Every row gives one point. The points of each table are mixes of a few directions, plus a little noise. Count the directions of each table, and those that both share. Where both have some left over, give the other angles between the two spaces (their principal angles), to ten degrees, smallest first.
In the rows, 100 means zero.

First (7 x 3)
[[100, 95, 109],
[101, 90, 120],
[99, 102, 93],
[98, 150, 5],
[101, 95, 111],
[100, 81, 136],
[102, 87, 124]]
Second (4 x 3)
[[55, 120, 71],
[124, 118, 122],
[141, 70, 123],
[81, 92, 83]]
Directions: first 1, second 2, shared 0; angles 50

First (8 x 6)
[[68, 104, 57, 54, 45, 134],
[130, 63, 119, 113, 114, 103],
[110, 64, 91, 104, 106, 112],
[93, 72, 146, 134, 84, 63],
[109, 143, 110, 106, 128, 87],
[83, 142, 105, 97, 93, 84],
[73, 123, 71, 96, 103, 98],
[133, 90, 100, 95, 128, 117]]
Second (9 x 6)
[[93, 108, 95, 132, 97, 116],
[109, 90, 107, 57, 105, 78],
[103, 96, 102, 87, 102, 93],
[110, 89, 107, 49, 107, 73],
[81, 121, 87, 195, 90, 147],
[114, 85, 110, 29, 106, 65],
[105, 95, 103, 75, 103, 87],
[98, 105, 97, 117, 97, 109],
[89, 113, 92, 160, 94, 129]]
Directions: first 4, second 1, shared 0; angles 70

First (10 x 11)
[[111, 115, 129, 128, 69, 131, 102, 136, 151, 91, 88],
[111, 40, 80, 105, 138, 92, 152, 74, 59, 84, 82],
[64, 166, 139, 114, 94, 112, 47, 126, 73, 132, 103],
[109, 96, 86, 130, 94, 61, 94, 70, 123, 99, 110],
[126, 82, 63, 93, 114, 80, 97, 56, 110, 92, 132],
[98, 75, 79, 81, 87, 66, 117, 91, 118, 93, 91],
[83, 137, 135, 89, 77, 138, 82, 151, 110, 109, 88],
[133, 68, 72, 121, 96, 74, 119, 66, 144, 80, 112],
[59, 145, 127, 77, 97, 110, 66, 131, 61, 127, 93],
[106, 75, 91, 65, 135, 134, 123, 100, 51, 93, 100]]
Second (10 x 11)
[[100, 64, 102, 102, 103, 81, 117, 107, 90, 96, 94],
[108, 185, 99, 103, 95, 158, 62, 86, 129, 104, 116],
[69, 131, 81, 64, 95, 69, 77, 83, 85, 117, 100],
[95, 155, 95, 91, 96, 123, 73, 87, 112, 107, 109],
[121, 146, 109, 120, 99, 157, 84, 99, 129, 94, 111],
[101, 26, 105, 105, 105, 61, 135, 114, 80, 93, 88],
[62, 56, 81, 60, 99, 19, 110, 94, 59, 114, 86],
[73, 92, 85, 70, 97, 55, 96, 91, 77, 112, 94],
[127, 103, 115, 129, 103, 141, 107, 109, 121, 88, 105],
[145, 42, 129, 153, 108, 137, 140, 127, 118, 74, 97]]
Directions: first 5, second 2, shared 1; angles 30

First (8 x 14)
[[142, 94, 5, 92, 131, 133, 110, 84, 134, 93, 59, 51, 159, 104],
[107, 120, 104, 114, 91, 63, 116, 86, 124, 100, 108, 118, 85, 89],
[108, 71, 152, 52, 82, 119, 69, 155, 67, 130, 88, 84, 74, 149],
[84, 99, 112, 120, 98, 91, 133, 47, 79, 86, 128, 127, 117, 54],
[33, 99, 115, 122, 115, 141, 52, 135, 67, 79, 117, 106, 88, 106],
[135, 110, 95, 84, 91, 72, 100, 119, 136, 118, 81, 91, 82, 130],
[113, 108, 85, 115, 84, 92, 134, 74, 103, 88, 102, 111, 101, 45],
[79, 99, 130, 102, 107, 90, 87, 99, 90, 105, 117, 113, 94, 124]]
Second (10 x 14)
[[89, 105, 76, 69, 67, 135, 108, 92, 97, 125, 66, 80, 97, 59],
[39, 108, 128, 67, 77, 75, 86, 164, 55, 75, 102, 76, 63, 62],
[124, 103, 55, 79, 72, 158, 119, 54, 123, 143, 58, 88, 117, 70],
[125, 95, 98, 121, 119, 98, 102, 79, 117, 100, 110, 114, 114, 125],
[128, 94, 104, 129, 129, 89, 100, 80, 118, 96, 119, 121, 116, 137],
[116, 100, 85, 103, 99, 117, 106, 78, 112, 114, 91, 103, 110, 101],
[106, 96, 130, 133, 135, 58, 88, 113, 100, 71, 137, 121, 100, 144],
[136, 98, 61, 98, 88, 149, 118, 48, 130, 138, 71, 101, 125, 93],
[43, 101, 157, 99, 110, 32, 74, 178, 54, 46, 138, 96, 62, 105],
[95, 101, 109, 102, 104, 89, 96, 108, 96, 93, 107, 101, 97, 103]]
Directions: first 5, second 2, shared 0; angles 40, 40

First (10 x 24)
[[85, 115, 145, 84, 115, 154, 92, 134, 155, 97, 136, 54, 99, 102, 102, 97, 96, 108, 114, 54, 103, 147, 148, 72],
[101, 94, 134, 45, 84, 110, 143, 125, 83, 76, 117, 58, 106, 121, 68, 93, 112, 112, 57, 70, 125, 117, 56, 101],
[99, 131, 88, 93, 69, 63, 79, 80, 80, 83, 72, 132, 99, 79, 117, 83, 95, 102, 103, 104, 80, 88, 66, 121],
[80, 69, 81, 125, 65, 75, 161, 84, 112, 136, 113, 122, 56, 113, 80, 150, 72, 99, 139, 123, 93, 62, 78, 140],
[85, 86, 73, 133, 127, 74, 171, 108, 73, 121, 113, 159, 66, 114, 103, 158, 130, 81, 97, 133, 106, 44, 101, 141],
[92, 86, 36, 130, 95, 70, 114, 50, 109, 135, 62, 137, 73, 80, 108, 95, 104, 100, 142, 116, 54, 78, 67, 134],
[127, 90, 94, 129, 124, 109, 43, 94, 95, 105, 94, 98, 131, 102, 109, 95, 88, 87, 98, 132, 114, 100, 148, 65],
[118, 79, 97, 78, 125, 136, 76, 90, 117, 100, 86, 45, 127, 101, 86, 54, 111, 108, 88, 73, 98, 147, 99, 67],
[133, 125, 122, 80, 90, 80, 42, 108, 43, 54, 82, 101, 148, 98, 109, 74, 97, 95, 45, 119, 130, 95, 95, 75],
[86, 128, 129, 98, 108, 128, 83, 123, 138, 92, 125, 88, 97, 93, 117, 100, 98, 105, 117, 73, 95, 125, 143, 87]]
Second (10 x 24)
[[70, 99, 128, 56, 75, 109, 113, 51, 74, 66, 117, 50, 144, 116, 101, 76, 104, 114, 142, 64, 124, 101, 124, 65],
[110, 80, 126, 84, 96, 70, 116, 118, 100, 104, 97, 103, 112, 124, 73, 94, 89, 110, 121, 126, 100, 90, 84, 86],
[56, 147, 65, 147, 49, 105, 102, 86, 121, 110, 152, 127, 44, 27, 190, 99, 85, 69, 80, 81, 85, 102, 140, 134],
[87, 112, 132, 73, 97, 115, 144, 70, 62, 85, 88, 111, 90, 109, 70, 110, 101, 94, 75, 112, 109, 80, 88, 95],
[122, 80, 116, 63, 135, 110, 110, 91, 88, 88, 73, 87, 130, 138, 46, 97, 125, 112, 115, 103, 96, 113, 65, 85],
[112, 111, 87, 82, 116, 88, 131, 113, 95, 99, 54, 115, 80, 97, 66, 102, 104, 83, 53, 141, 74, 125, 18, 151],
[107, 76, 95, 102, 102, 85, 72, 106, 147, 111, 149, 87, 136, 108, 124, 73, 120, 117, 191, 74, 78, 125, 126, 66],
[103, 96, 68, 129, 82, 76, 40, 140, 97, 97, 66, 47, 113, 92, 129, 98, 59, 111, 65, 90, 147, 96, 119, 116],
[94, 125, 72, 140, 105, 132, 91, 92, 116, 118, 125, 139, 57, 64, 140, 119, 116, 80, 78, 85, 81, 100, 127, 117],
[139, 75, 111, 122, 140, 109, 84, 132, 98, 125, 79, 133, 90, 124, 64, 132, 103, 110, 82, 123, 107, 69, 109, 82]]
Directions: first 6, second 6, shared 0; angles 30, 30, 40, 50, 70, 70
